Each row of a before or after table is a point. The points were changed in one or more steps. Then noise was added and the rows were shuffled. The steps act on columns, c1 being the first. Name the steps. A step turns or swaps two columns, mirrors them in a line or flattens them onto one, adds a multiple of one to another, or multiplies or shifts one. Angles are multiples of 10 degrees, from the lower column toward the higher: turns from -170 to 170, lines from 10 to 170 but not 90. Use the fewest steps. Two steps may share a column if one is a turn and the other turns, adds or multiplies; they go together, in the order done. Otherwise the lowest column goes first.

Before:
-.04 -.18

-.12 .78

.72 -.28

-.13 .06

.19 -.10

-.02 -.15

.35 .06

-.24 -.22

-.36 .52

-.32 -.28
After (10 x 2):
.75 .01

-.12 -.01

-.33 -.01

-.04 -.01

.18 .00

.36 .01

-.04 .00

-.32 -.02

-.14 .01

-.22 -.01
Steps: multiply c2 by 0

Before:
.00 -.17 -.15

.58 -.47 .17

-.29 -.20 .23

-.28 .17 .24

-.11 -.40 -.28

-.30 -.16 -.01

-.17 .26 -.12

-.17 .61 -.19
After (8 x 3):
-.34 -.22 .03

.03 .31 .17

-.32 .07 .29

.15 -.74 .46

.25 .58 .11

-.10 -.13 .16

-.36 .04 .52

-.10 .32 .53
Steps: turn c1 and c2 by -40 degrees; shift c3 by .30

Before (14 x 6):
.03 .22 -.20 -.33 .21 -.36

-.39 .17 -.20 .02 -.17 .18

-.03 .02 -.14 -.22 -.21 -.29

.23 .04 .25 -.33 .09 -.21

.00 .26 -.06 .18 -.39 .09

.15 -.23 -.32 -.25 -.09 -.31

-.40 .46 .05 .23 .19 .18

.06 -.02 -.10 -.14 -.10 -.31

-.02 -.06 .14 .26 .09 -.34

.04 -.21 .25 -.11 -.15 .01

.06 .35 .05 -.17 -.19 .25

-.06 -.15 .17 .19 -.33 -.38

.21 .26 .00 -.32 -.47 -.08

.27 -.08 .28 -.11 -.33 .06
After (14 x 6):
.04 -.20 .25 -.11 -.30 .03

.22 .04 .25 -.32 .19 -.15

-.02 -.07 .15 .26 .18 -.23

.16 -.23 -.32 -.25 -.17 -.21

.06 -.02 -.11 -.14 -.20 -.23

-.38 .17 -.21 .03 -.33 .13

.03 .22 -.21 -.32 .42 -.25

-.03 .02 -.13 -.22 -.42 -.20

.07 .35 .04 -.17 -.38 .18

.27 -.08 .28 -.12 -.65 .05

-.40 .47 .05 .24 .38 .13

-.06 -.15 .17 .18 -.66 -.27

.21 .26 .00 -.31 -.95 -.05

.00 .27 -.06 .19 -.78 .07
Steps: multiply c5 by 2; multiply c6 by 0.7

Before, 12 rows:
.19 .17 -.25 .02 -.59 -.13 -.29 .07

-.02 -.10 .40 .07 -.31 -.05 .12 -.13

-.04 -.22 -.28 .32 .18 .27 -.63 .24

-.22 .01 .13 .27 -.41 -.17 -.45 -.10

-.33 .05 .20 .27 .48 .35 -.33 -.17

-.28 -.31 .24 -.03 -.18 -.09 .30 -.34

-.22 -.22 .41 .10 -.27 .12 .08 -.02

-.35 -.02 .25 -.03 -.02 .25 .22 -.41

-.44 .15 .46 .01 -.34 -.06 .28 .08

.42 -.08 .21 .07 -.68 -.02 -.31 .01

-.20 -.22 .01 .78 .25 .61 -.20 -.13

-.29 .10 .11 .55 .56 .02 -.12 -.02
After (12 x 8):
.11 -.29 -.11 -.24 .61 .03 -.17 -.17

-.01 .21 .11 .23 -.03 -.26 .02 .53

.07 .12 .26 .31 .32 .00 .10 .10

-.21 -.11 .53 -.18 -.56 .08 -.10 .20

-.40 .28 .24 .39 .33 -.01 -.15 .22

-.16 .08 .29 .31 .25 -.16 .22 .16

-.14 -.33 .33 .03 -.53 -.27 -.05 .34

-.10 -.44 .30 -.03 .43 .09 -.01 .22

-.18 -.62 .14 -.39 -.22 -.23 .21 -.16

.32 -.31 .15 .14 .67 -.10 .07 -.28

.01 .30 .08 .23 .18 .05 .30 .43

-.07 -.21 .69 -.37 -.36 -.57 .21 .23
Steps: mirror c1 and c8 in the line at 160 degrees; turn c2 and c7 by -90 degrees; mirror c3 and c4 in the line at 30 degrees; turn c5 and c6 by 170 degrees

Before, 8 rows:
.24 -.10 .41 .04 -.12 .28 -.03 -.05 .55 -.15 .67

-.26 .26 .09 .04 .51 -.27 .28 .15 .14 .43 .34

-.19 -.17 -.26 -.02 -.13 .43 -.02 -.51 .11 -.12 .17

-.02 .10 -.37 -.15 -.25 .17 .18 -.11 .49 -.19 .14

-.18 .12 .42 -.13 -.13 .05 .28 -.08 -.32 .28 -.06

-.24 .55 .09 .19 .02 -.42 -.17 .21 -.24 .25 .64

-.08 .43 -.16 .01 .11 -.40 -.48 .00 .13 -.05 -.02

.57 .07 .42 -.15 -.24 -.24 .26 -.28 -.27 .68 .45
After:
.23 -.09 .43 -.03 .02 .18 -.03 .05 .54 -.26 .69

-.25 .25 .09 -.13 .56 -.19 .27 -.07 .13 .33 .25

-.20 -.13 -.28 .39 -.12 .31 -.03 .32 .13 -.23 .18

-.01 .11 -.37 .19 -.21 .14 .16 -.02 .52 -.31 .17

.59 .08 .41 .31 -.18 -.16 .26 .04 -.28 .57 .50

-.24 .50 .09 -.26 .16 -.27 -.19 .03 -.23 .15 .63

-.18 .15 .43 .13 -.14 .05 .30 -.06 -.31 .18 -.08

-.06 .44 -.18 .02 .14 -.29 -.44 -.01 .13 -.17 -.04
Steps: turn c4 and c8 by 130 degrees; turn c5 and c11 by -10 degrees; multiply c6 by 0.7; shift c10 by -.10
